Every row gives one point. The points of each table are mixes of a few directions, plus a little noise. How many directions does each table use, and how many do they share? Where both have some left over, give the other angles between the two spaces (their principal angles), to ten degrees, smallest first.
In the rows, zero is written as 128.

First:
[[130 195  39]
 [192  80 153]
 [ 38  97 222]
 [143 127 121]
 [128 134 119]
 [148 131 113]
 [114 133 130]]
Second (4 x 3):
[[148 184 109]
 [ 48 166 159]
 [154 118 118]
 [162  44 126]]
Directions: first 2, second 2, shared 1; angles 40

First (7 x 8):
[[154 105  45 134  97 166 159 105]
 [127 138 107 171 120 162 152  79]
 [140 132 249  36 111  29 139 158]
 [105 114 108 195 154 158 118 123]
 [120  88 159  65 101  73 179 181]
 [152 125 130 139 151 123  71 125]
 [ 97 193  99 156 161 185  77 125]]
Second, 9 rows:
[[174 144 122 168 181 156 232 192]
 [ 83 112 141  84  75 105  25  67]
 [103 109  62 145 135  73 123  77]
 [ 81  87 119  88 156 114 138  70]
 [121 110 107 130 172 124 186 118]
 [153 171 146 148  44 123  24 153]
 [ 97  96 173  69 160 160 154 108]
 [162 153 135 155 122 144 141 173]
 [179 170 147 165 107 153 129 195]]
Directions: first 5, second 3, shared 0; angles 50, 60, 80

First (11 x 11):
[[161 167 135 124  90 139 117 107 139 131 126]
 [134 120 128 149 108 111 125  90 119 132  93]
 [153 107 109 108 149 115 161 144 109  77 154]
 [136 138 123 150  92 114 110  72 127 148  78]
 [130  91 152 151 101 138  61  73 101 185  87]
 [141 112 114 122 132 117 129 118 112 115 122]
 [ 95 156 159 126 152 127 145 209 152 129 133]
 [104  88   7  53 206 118  81 131 101 144 128]
 [ 80 151 211 161 134 153 152 204 165 145 157]
 [ 93 100 120 146 161 141 204 135 148  90 202]
 [183 177 150 117  83 135 123 126 135 113 127]]
Second, 11 rows:
[[124 121 142 112 138 121 151 151 201 129  91]
 [110  92 134 103 160 147 143 155 138 152 167]
 [143  81 180 115 125 149  93 137 169 159  99]
 [133  78 126  79 160 162 116 144 168 148 159]
 [128 161  96 171  97 100 156  71  87 102 122]
 [122 150  78 160 112 110 163  68  72 104 158]
 [106  97 202 123 146 141 115 197 136 173 125]
 [150 166  99 169  84 104 124  60  93  95  99]
 [107 122 165 114 151 131 132 194 147 149 127]
 [150 192  37 140 109 118 114  69  54  71 161]
 [135 148 149 122 126 127 100 163 141 125  99]]
Directions: first 6, second 5, shared 3; angles 30, 80

First (10 x 18):
[[213 119  86  98 179 131  31 149 151 133 129  84 167  27 100 164  95 160]
 [103  98 109 140 107 175 210  95 178 135 116 116 159  99 122 111 184  90]
 [164 152 123 132 128  73 103 110 103 141 137 114 112 149 149 155  93 165]
 [170 136  79 109 130 157  89 146 189 122 175  61 183 149 118 124 147 144]
 [107  97 172 145 147  98 160  97  65 147  49 202  76  20 125 152  96 109]
 [114 157 146 137 108  95 127 129  99 124 148 138 101 211 152 123 115 144]
 [ 35 129 153 121 105 208 157 190 155  83 161 152 139 229 112  54 195  76]
 [ 80 141 137 164  64 111 246  69 135 140 141 126 115 229 171 109 169 114]
 [196 150 138 117 171  53  23 139  62 140 112 139  92  79 132 181  41 185]
 [ 96 101 138 120 143 179 136 153 141 113 108 151 139  84 101 107 153  92]]
Second:
[[ 97  89 127 134 146 130 119 135 129 125 102 157 139 102 111 139 136 118]
 [134 181 179 112 120  87 138 141  56 108 109 157  64 130 154 146 108 153]
 [123 128 175 152 122  94 132  87  77 162 103 154  62  96 137 139  60 120]
 [172 108  65 151 105 172 112  75 230 181 203  22 187 163 118  99 111 112]
 [131 162 116 100 138 154 174 181 116  76 121 171 158 146 135  87 206 119]
 [147 149 154 143 112 109 134  92 103 158 135 118  84 125 144 126  76 126]
 [150  81  71 156 116 166 100  78 224 182 182  42 185 142 108 116 107 110]
 [133  78  82 139 119 137  57 102 218 160 174  25 174 146 105 172 102 151]
 [137 164 133 124 136 160 216 147  87 106 108 213 132 123 142  43 181  80]
 [ 78 104 157  99 143  66  37 176 106  87  94 114 102 116 116 249 117 204]
 [107 164 152  99 151 132 188 194  60  63  78 234 122 117 138  93 203 115]]
Directions: first 4, second 4, shared 1; angles 30, 60, 60
